Rows are points. Each copy is the shape, with its points in the same order, stretched, turned, moved and blurred by noise. Some copies are also mirrored. Which?

Shape:
[[ 12   2 -31]
 [-29 -23  13]
 [-35  -1  48]
 [ 44  17 -41]
 [-13  23  44]
 [-21  56 -45]]
Copy 1:
[[ -9 -21 -14]
 [-26  -8  43]
 [  1   8  62]
 [ 13 -17 -54]
 [ 28  18  40]
 [ 39 -56   5]]
Copy 1 is: mirrored
Copy 2 (6 x 3):
[[ 20  -6 -12]
 [-42   9 -22]
 [-61   9   8]
 [ 50  -1   5]
 [-41   5  31]
 [ 20 -57  12]]
Copy 2 is: mirrored

Shape, 8 rows:
[[-47 -15 -11]
 [-16 -18  45]
 [-11  -9  28]
 [-39  -5 -38]
 [ 26  46 -18]
 [ 49  25   4]
 [ 43 -20 -28]
 [ 35  35 -10]]
Copy 1:
[[-22  45 -23]
 [  8  39  35]
 [  1  32  26]
 [-22  27 -41]
 [-25 -36  15]
 [  6 -39  34]
 [ 40 -24 -12]
 [-14 -41  15]]
Copy 1 is: mirrored
Copy 2 (8 x 3):
[[-42 -23 -44]
 [-24 -22  14]
 [-19 -14   2]
 [-34 -17 -69]
 [ 26  35 -43]
 [ 40  19 -13]
 [ 43 -26 -44]
 [ 29  28 -34]]
Copy 2 is: only turned
Copy 3, 8 rows:
[[-50 -18  14]
 [-39  35  48]
 [-21  18  39]
 [-39 -47 -12]
 [ 30   5 -26]
 [ 46  27   1]
 [ 46 -24  32]
 [ 43   8 -15]]
Copy 3 is: only turned
Copy 4, 8 rows:
[[-48  21  13]
 [ -1  63  -7]
 [ -4  43   0]
 [-52  -6  22]
 [ 37 -18  45]
 [ 59  -6  18]
 [ 32 -39 -22]
 [ 43  -9  38]]
Copy 4 is: mirrored

Shape, 8 rows:
[[ 12  19 -12 -45]
 [ 18   4 -15  21]
 [ 15   2  16  12]
 [-41  66 -28   0]
 [ 40  -5  84 -37]
 [  4  48 -52  41]
 [  6 -37  29  37]
 [-45  39 -46   8]]
Copy 1:
[[-21   4 -39   3]
 [ 29 -30   1   5]
 [  6 -17   9 -13]
 [ 27  25   8  60]
 [-63 -14  14 -47]
 [ 49 -17   6  43]
 [ 32 -26  31 -47]
 [ 46  31  -2  43]]
Copy 1 is: mirrored
Copy 2 (8 x 4):
[[-17  20  58 -14]
 [ -5   8 -19  -4]
 [-10  -6  -2  12]
 [ 17  64  36  25]
 [-42 -48  53  30]
 [ -2  54 -36   5]
 [ 11 -35 -29  14]
 [ 34  57  21   6]]
Copy 2 is: mirrored
Copy 3, 8 rows:
[[-25 -45 -42  -1]
 [ 21  -2 -15   2]
 [ 18 -21  -5   5]
 [-21  26 -25 -31]
 [  3 -86  25   4]
 [ 30  34 -38 -21]
 [ 29   6  23  37]
 [-21  33 -32 -14]]
Copy 3 is: only turned

Shape:
[[-20  -5   3   6]
 [ 27 -12  44  42]
 [ 21  24  -9  30]
 [ 14 -69 -45   6]
 [ 22  24   7  19]
 [ 11 -51  -1  28]
 [ 10   3  17  -5]]
Copy 1:
[[ -5  -5 -17   9]
 [ 43 -28  32  44]
 [ 31 -35  -9 -12]
 [-59 -39  34  -4]
 [ 41 -23  -4  -5]
 [-16 -38  30  27]
 [ 16  11  10  -2]]
Copy 1 is: only turned
Copy 2 (7 x 4):
[[-12  -1   8   8]
 [ 34  26   5  52]
 [ 16   3 -34   5]
 [-17 -65  20  81]
 [ 25   9 -22  -5]
 [ -1 -21  18  79]
 [ 20  -1   8  -5]]
Copy 2 is: only turned
Copy 3 (7 x 4):
[[-27  14  -4 -13]
 [-34  -2  49  63]
 [ 11   1  -1  30]
 [  2  95  43  -5]
 [ 10 -15   8  26]
 [-24  57  41  29]
 [ -3  -9  16   4]]
Copy 3 is: mirrored

Shape, 9 rows:
[[-52  -6  33  36  20  -1]
 [ 43   3 -15  33 -23  32]
 [  5 -17  24  -2  -7   4]
 [ 15  34 -17  -6  -1  31]
 [-32 -10  -6  -1  16 -42]
 [-30  28   6 -16  -4 -16]
 [ -9 -17  -4  20  37  37]
 [ 52  88   5  13  25  38]
 [ -1 -13  15  33 -71  15]]
Copy 1, 9 rows:
[[ 39  84 -35  20 -33  15]
 [-29 -30   1  27  65   2]
 [  9  35  19   9   9  -3]
 [-51 -23 -27   6  35 -12]
 [ 30  24 -11   9 -52  12]
 [ 17  18 -35 -15  -9 -12]
 [-40  21 -14  20  -6  26]
 [-85 -32 -53  19  43 -81]
 [ 44  29  -1  12  78  22]]
Copy 1 is: only turned
Copy 2, 9 rows:
[[-46 -18  46 -26  25  46]
 [ 23  13 -22  46 -13  30]
 [ 18 -11   3 -12  25   7]
 [ 11  18  13   2 -28  -9]
 [-49 -21  -7 -42  25 -23]
 [-28  17  26 -31   7 -21]
 [ -5 -45  20 -12  -8  21]
 [ 24  79   8  -8 -54  61]
 [  5  16  13  61  28  19]]
Copy 2 is: only turned
Copy 3:
[[ 35  43  -2  41 -22 -23]
 [ 28 -82  22 -14  31   4]
 [ -3  -9 -18   1   4 -18]
 [  4 -21  27   9  40  15]
 [-24  39  -8  34 -40  14]
 [-31  35  26  34   3   2]
 [ 36  -1 -34  15   9  19]
 [ 18 -25  62 -32  89   5]
 [ 17 -83  34  11  -1 -54]]
Copy 3 is: only turned
